Each row of a before or after table is a point. The points were changed in one or more steps. Then noise was added and the rows were shuffled. The steps act on columns, c1 being the first. Write out the steps. A step turns or swaps two columns, mirrors them in a line or flattens them onto one, adds a multiple of one to another, or multiplies or shifts one. Angles are multiples of 10 degrees, from the lower column toward the higher: turns from -170 to 170, lines from 10 to 170 but not 90. Use the fewest steps. Two steps may share a column if one is a turn and the other turns, adds or multiplies; they go together, in the order done. Otherwise the lowest column goes first.

Before (8 x 2):
[[-21  33]
 [ 25 -24]
 [-13  26]
 [-39  36]
 [ 12  35]
 [-10  22]
 [ 30 -26]
 [ 34 -12]]
After (8 x 2):
[[ 29 -71]
 [ 24 -61]
 [-14  45]
 [-39  96]
 [ 12  16]
 [-21  66]
 [ 35 -65]
 [ -9  36]]
Steps: add -1.5 times c1 to c2

Before (8 x 6):
[[ 17 -48 -17  -7 -26   5]
 [ -9  32  -7 -13 -18 -19]
 [-24 -43   8 -28 -20  95]
 [-20  40  -6  -5  -5  32]
 [ 13  -2  35  78  -5  -7]
 [ 33   1  28   3 -18  17]
 [ 51  30 -20  26 -11  -4]
 [-21  31  -8   4  81   4]]
After (8 x 6):
[[-29  41   0 -23  28  93]
 [ 27 -31   0  50   5  -4]
 [ -7  46  -3  15  33   7]
 [  1  -4   4  34  22  16]
 [ -3 -39   2 -21  -5  29]
 [-13 -34   3 -10  11 -17]
 [  5 -14  -2 -27 -82   3]
 [ 79  -2   3  11   7  -8]]
Steps: swap c1 and c4; turn c2 and c5 by -170 degrees; multiply c3 by 0

Before (14 x 11):
[[ 32   7   3   8  24 -12   9 -22  20   9  17]
 [-18   2  -5  23 -26 -91   7 -12  -4  14   0]
 [ -9   9 -60   4  -8 -95   6 -11  24   4  11]
 [  4 -31  -4   3   5  14  20 -17  72   5 -55]
 [-22 -12   0 -19   6  12   4 -26  -3 -12  18]
 [  4   5  -6 -20 -17 -19  19 -25  32   0 -35]
 [-18 -22 -19 -11 -16  13  27  45  15   8   7]
 [-16 -38 -15 -20  41 -19   1  49   7  10  11]
 [-15   0 -24  23  72   9  -3  -8  11  14 -19]
 [  5  13  -5   1  30   2  12  -5  -5  10 -10]
 [ 20 -13 -12 -11 -19  11 -10 -23  -7 -14  -7]
 [ -4   3 -16 -21 -26 -22 -11  -4  49  14 -16]
 [-11   8 -11 -13 -12  -5 -22  -7  22 -54   4]
 [ -8  -4  -9   1 -21 -13  -6  -6  -2  14  15]]
After (14 x 11):
[[ 30   6   5   9  23 -22  10 -21  23   8  17]
 [-18 -37 -14 -19  41 -16   0  47   8  10   9]
 [ 21 -13 -12 -11 -19   7  -8 -24  -8 -12  -8]
 [  3 -30  -3   5   4  13  20 -18  71   5 -56]
 [-18   4  -5  18 -26 -85   6 -12  -5  13  -1]
 [-14   0 -23  23  73  12  -3  -7  12  16 -21]
 [  4  14  -3   0  30   0  14  -6  -7   9  -7]
 [-20 -13   1 -19   6  17   3 -29   0 -13  20]
 [ -5   5 -14 -19 -26 -20 -12  -4  48  14 -16]
 [-11   9 -11 -11 -14  -3 -22  -6  20 -55   4]
 [-18 -22 -19 -14 -16  18  27  45  14   8  10]
 [-11   7 -58   5  -7 -92   8 -15  24   5  12]
 [  7   5  -4 -21 -18 -20  18 -25  32   1 -34]
 [ -6  -3  -8   1 -21 -10  -8  -7   0  16  16]]
Steps: add -0.3 times c1 to c6
